Each row of a before or after table is a point. The points were changed in one or more steps. Then noise was added and the rows were shuffled. The steps act on columns, c1 being the first. Name the steps. A step turns or swaps two columns, mirrors them in a line or flattens them onto one, adds a multiple of one to another, or multiplies or shifts one. Angles are multiples of 10 degrees, from the lower column toward the higher: turns from -170 to 170, lines from 10 to 170 but not 90. Use the fewest steps. Two steps may share a column if one is a turn and the other turns, adds or multiplies; they go together, in the order done. Otherwise the lowest column goes first.

Before (8 x 2):
[[-3.1 -3.1]
 [-3.7 -0.2]
 [-3.8 -0.8]
 [ 3.2  4.5]
 [ 0.0  3.2]
 [ 1.2  6.3]
 [-0.9 -2.5]
 [-2.9 -1.0]]
After, 8 rows:
[[-2.4 -1.4]
 [-4.4 -0.4]
 [ 2.1  2.5]
 [ 5.3  1.5]
 [-3.0  2.2]
 [-3.0  1.1]
 [-3.4  1.8]
 [ 5.0  4.1]]
Steps: turn c1 and c2 by -40 degrees

Before:
[[ 0.9  0.4 -0.7]
 [-2.6 -0.2  1.6]
 [-3.7  0.1  2.7]
 [ 1.7  1.6 -2.4]
 [ 2.8 -0.2 -2.1]
 [ 1.8  2.2  0.0]
 [ 1.0  1.0 -0.2]
 [ 1.9  2.0 -2.3]
 [ 3.0 -4.6  3.1]]
After (9 x 3):
[[ 4.3  2.7 -0.7]
 [-9.2 -1.7  2.0]
 [ 7.5 -5.5 -0.4]
 [ 4.4  1.6  1.6]
 [ 2.6  0.7  0.2]
 [-6.7 -1.4  0.9]
 [ 4.8  2.9 -0.4]
 [ 2.5  0.4 -0.3]
 [ 7.1  0.9 -1.9]]
Steps: multiply c1 by 2.5; turn c2 and c3 by 40 degrees

Before, 10 rows:
[[ 0.9  5.7  4.5 -5.0 -2.5  3.4]
 [-2.1  0.8  6.1 -3.4  1.1 -2.5]
 [ 3.6 -2.1  0.9 -2.8  3.4  0.5]
 [-2.4 -3.0  3.1  3.0  3.4  2.8]
 [-0.3  1.1 -0.5 -3.0  0.6  3.3]
 [-1.0  5.6  4.6  0.9  4.5 -3.3]
 [ 3.7 -1.4 -1.6 -4.2 -2.8  3.0]
 [-0.1  3.1 -0.3  2.4 -0.9 -4.1]
 [-4.0  0.7  6.5 -4.6  5.0  1.0]
 [ 1.3 -2.7  0.0  0.2  4.9 -0.2]]
After:
[[-1.8 -4.6 -6.3 -5.4  1.9  1.3]
 [ 0.0 -6.8 -4.6  0.6 -4.3 -0.8]
 [-0.6  3.1  1.5 -2.7  2.7 -1.9]
 [-1.1 -0.7  0.6 -2.6  2.5 -2.4]
 [ 0.4 -1.5 -3.1  1.8  4.4  2.3]
 [-0.5 -1.7 -0.9 -1.1  2.1  2.5]
 [-1.2 -1.3 -6.0 -4.0 -2.4  0.9]
 [ 0.7 -0.7  0.6  2.3 -5.3 -0.6]
 [-1.5 -0.9 -4.6 -4.4  0.0 -7.0]
 [ 0.1 -2.8  0.0  0.2  2.0  4.3]]
Steps: flatten c1 and c4 onto the line at 70 degrees; turn c2 and c5 by 120 degrees; turn c5 and c6 by -120 degrees; multiply c3 by -1

Before, 13 rows:
[[-0.6 -2.2  0.2  4.9  6.7 -0.4  0.1  0.6  2.5]
 [ 1.3 -2.0 -1.1 -1.8  1.6 -2.2  3.5 -2.2  2.3]
 [ 0.8 -2.0 -4.6  7.6  3.5  1.0 -2.6 -2.3 -2.1]
 [-2.8 -1.0 -0.9 -0.2 -0.6  1.5  5.2  1.0 -0.8]
 [-2.6 -4.3 -2.2 -1.3  4.4 -1.4  2.8 -2.4 -4.2]
 [ 4.8 -4.8 -0.3 -1.6  3.7  6.9  2.6 -0.2  3.3]
 [ 3.3 -2.6  1.8  0.2  0.2 -1.9  1.8  1.7  1.8]
 [-2.4 -3.6  1.3  1.8  1.2  0.5 -0.1  0.3  2.9]
 [-3.2  0.9  1.6  1.4  4.2  2.9  0.3 -8.9 -1.2]
 [ 0.4 -0.7  3.7  4.3  0.1 -2.9  3.9 -5.2 -1.5]
 [-1.8 -4.6  6.1 -2.3  0.5 -3.7  1.0 -4.8 -1.6]
 [ 3.7 -0.8 -3.7 -2.6  3.1  1.1  2.1  1.3  2.1]
 [ 0.6 -1.7 -4.4 -2.2  7.7  3.0 -3.1  2.1 -3.6]]
After (13 x 9):
[[ 2.8 -6.5  0.5  5.0  2.6 -3.8  2.2  0.6 -0.4]
 [-1.0 -2.9  6.4 -2.1 -3.5 -5.2  0.0 -4.7 -2.0]
 [ 0.0 -0.3 -0.8 -0.2 -1.2  1.7  5.3  1.4 -2.8]
 [-0.6 -3.0  1.3  1.7  3.6  1.5  1.0 -8.9 -3.3]
 [-3.6 -6.8 -4.6 -2.0  3.4 -0.5 -4.5  2.3  0.0]
 [ 2.1 -2.5 -0.8 -1.7 -0.8 -3.4  2.7 -2.2  1.5]
 [-3.6 -6.1 -2.3 -1.3 -0.9 -4.4  2.0 -2.1 -3.3]
 [-1.5 -0.8  3.4  4.3 -0.2 -3.4  6.4 -5.5  0.1]
 [ 3.4 -3.3  1.3  1.9 -2.0 -1.0  0.8  0.3 -1.9]
 [ 0.9 -1.8  1.7  0.6 -1.9 -2.6  2.5  1.9  3.2]
 [-2.1 -4.0 -4.5  7.7  0.5 -1.1  1.1 -2.2  0.2]
 [ 2.6 -6.2 -0.4 -1.4 -1.6  3.6  1.8 -0.3  5.3]
 [ 1.1 -2.8 -3.8 -2.8  1.3 -0.2  1.0  1.6  3.7]]
Steps: mirror c1 and c9 in the line at 50 degrees; turn c2 and c5 by 50 degrees; add 0.5 times c2 to c6; add 0.5 times c4 to c7
